Each row is a point. The points of each table are mixes of a few directions, plus a little noise. How many directions does each table use, and how many do they share? Where both have some left over, give the other angles between the two spaces (their principal angles), to ten degrees, smallest first.
In the rows, 128 means zero.

First, 6 rows:
[[ 99 127 162]
 [ 94 126 169]
 [127 128 129]
 [190 131  54]
 [141 129 113]
 [118 127 140]]
Second:
[[164 103 123]
 [168 115 126]
 [163 104 123]
 [129 184 142]
 [ 72 130 127]
 [ 74 132 128]]
Directions: first 1, second 2, shared 0; angles 50

First (7 x 8):
[[113 172  74  92 109 106  98 148]
 [129   8 223 156 163 157 138 106]
 [116 109 128 113 129 124 108 134]
 [134 139 129 137 127 130 139 125]
 [142 179 106 141 118 125 151 127]
 [136 184  95 129 115 121 138 132]
 [126 107 141 129 133 132 126 125]]
Second, 10 rows:
[[117 127  94 114 103 101 134 140]
 [123 136  81 105  91 105 125 135]
 [113 112 181 158 182 130 145 140]
 [143 140 155 164 146 139 163 120]
 [145 133  91 126  79 118 152 116]
 [106 148 169 113 200 154  60 145]
 [124 149 138 159 147 115 170 140]
 [119  61 181 135 155 142 120 123]
 [165 145  65  94  47 140 109  94]
 [127 130 124 113 129 135 104 126]]
Directions: first 2, second 4, shared 2

First:
[[181 107 151 134 170 135 152 102 166 146 139 143]
 [ 71 148 106 130  86 117 120 161 101 104 127 100]
 [132 129 138 140 126 118 160 134 149 128 130 111]
 [148 116 135 129 149 134 134 117 143 133 137 136]
 [ 38 165  91 123  55 113  96 176  70  97 111  96]
 [107 149 133 141  90 106 158 150 130 126 108  98]
 [200 107 149 110 173 150  96  71 132 169 104 189]
 [145 101 121 121 175 152 107 111 134 122 166 151]]
Second, 9 rows:
[[ 92 151 111 117  85 122  95 141  86 125  97 127]
 [ 85 138  91  99 107 146  45 131  61 116 118 154]
 [148 119 141 137 144 126 155 124 154 132 139 123]
 [108 135 113 117 115 133  95 131  99 123 120 137]
 [179  98 154 145 184 133 180 112 189 134 167 125]
 [159 103 137 132 174 141 142 113 159 128 163 137]
 [143 150 166 161  92  86 220 145 175 145  94  82]
 [100 126  96 102 128 151  55 124  77 116 133 156]
 [139 132 143 141 123 115 164 132 151 134 122 112]]
Directions: first 3, second 2, shared 2

First, 8 rows:
[[113 148 119 131 136 123 143 141 114  97 135 113 120 125 121 148 117 131
  141 110]
 [160  94 136 133  81 105 101 134 164 154 126 124  90 132 126 116 154  73
  107 134]
 [148 104 127 104 101 110  93 145 162 108 139 132 107 111 129 127 129 131
  109 115]
 [107 150 110 118 130 127 136 146 125  82 142 110 121 124 109 156 110 135
  141 104]
 [177 110 172 188 118  88 146 119  97 194 105 138  93 127 185  95 169  82
  131 158]
 [ 37 157  78  94 173 243 143  72 141 158 117 123 236 187  36 137  99 154
  129 150]
 [142 135 147 159 140 106 151 129  93 138 122 132 115 120 163 120 136 126
  143 134]
 [137 125 131 100 147 122 111 139 128  93 138 151 142  98 152 125 108 193
  123 117]]
Second, 10 rows:
[[157 120 136 164 120 148 160 111 168 174 152 123 107 108 127 106 131 125
  129 126]
 [191 110 144 207 112 172 200  90 216 228 181 116  83  85 126  79 135 122
  130 124]
 [141 124 131 143 125 138 142 121 145 148 139 126 119 119 127 118 130 126
  129 128]
 [144 123 132 148 124 139 146 119 149 152 141 125 116 117 128 116 130 127
  128 126]
 [ 81 141 116  69 140  95  75 156  63  52  89 137 162 160 130 164 121 132
  127 132]
 [106 134 122 101 134 112 104 141  98  93 110 132 144 143 129 144 125 130
  128 129]
 [ 89 140 119  80 138 101  84 152  74  66  95 134 156 155 130 158 123 132
  126 131]
 [ 98 136 120  89 136 106  94 146  86  79 102 134 150 149 129 151 124 131
  126 131]
 [ 94 137 120  86 136 105  90 148  82  74 100 134 151 152 129 154 123 131
  127 131]
 [180 114 141 192 115 165 185  97 200 210 171 119  91  92 126  88 135 123
  130 124]]
Directions: first 4, second 1, shared 0; angles 60

First:
[[134  96 126 112 100 104 133 115 119 136 135 127 127 151  90 176 111 109
  151 122 144 118  94 161 142 113 102 102 161 134 159 137]
 [159  98 135 142 130 201 139 132 114  91 153 198 101 124 121 106 155  75
   98 141 141 139 141  34  93 189 147 170 122 152 100 108]
 [124  95 124 134 163 140 129 138 119 120 125 153 106 153 154  92 104 105
  109 133 138 157 155  70 126 158 140 151 106 133  85 106]
 [149 249 162 156  71 192 141 140 159 101 148 106 168  12 146  81 223 199
  132 145  94 104 132 157  76 126 168 134 108 139 170 153]
 [119 141 112 125 143 112 109 118 128 142 117 117 136 128 118 157 137 129
  123 118 114 107 124 146 143 108 120 125 136 110 129 134]
 [107 146 130 128 142  96 125 137 140 143 114  92 137 126 159 104 111 166
  134 125 120 140 141 154 139 107 132 119 112 118 123 126]
 [122  94 101 116 150  96  93 113 125 151 132 126 127 152  86 194 134 109
  112 104 120 107 107 141 152 101  95 122 159 106 130 126]
 [107  92 153 110 109  62 153 154 143 145 131  77 129 152 162  88  55 178
  171 125 158 181 124 182 147 101 116  86 115 143 141 120]
 [131 144 107 127 142 149 128 103 103 124  96 160 121 152 119 150 123  81
  125 139 123  99 136 106 135 149 135 145 133 122 114 140]]
Second, 9 rows:
[[121 189 135 126 139 124 118 137 138 135 139 109 150 119 183 129 146 153
  119 115 115 112 175 136 130 115 141 159 161 112 104 183]
 [120  74 119 127 166 124 113 113  97 116 138 153 104 163 119 175 138  94
  103 128 161 167 123 109 146 126  76 124 111 114 109  91]
 [113  95 111 129 161 138 128  96 110 105 136 146 115 153 122 157 134 100
  119 121 147 163 117 100 140 137  97 120  84 122 130  89]
 [170  35 153 127  77  96 116 186 112 164 105 150  92 130  45 126  98 116
  127 170 150 117  80 171 121 113 102  96 181 146 121  95]
 [145 171 133 132  55 143 167 139 174 138 100 102 150  75  96  42  96 164
  182 139  80  78  95 150  96 148 212 107 117 169 189 139]
 [133 200 151 123 129 107 103 166 139 156 138 103 151 112 195 130 150 167
  107 121 116  95 194 156 129  99 139 172 209 105  79 215]
 [130 131 128 129 116 132 136 127 135 129 124 125 130 120 119 113 121 132
  138 130 121 122 119 131 123 133 142 123 122 136 141 125]
 [105 102 103 131 166 148 136  81 113  96 138 145 118 153 123 151 134  97
  125 115 143 167 113  88 139 147 106 117  62 125 143  82]
 [114 155 118 129 141 141 136 107 134 115 134 122 139 127 148 125 135 131
  134 115 119 133 137 112 129 136 138 133 102 126 137 132]]
Directions: first 5, second 3, shared 0; angles 30, 50, 70
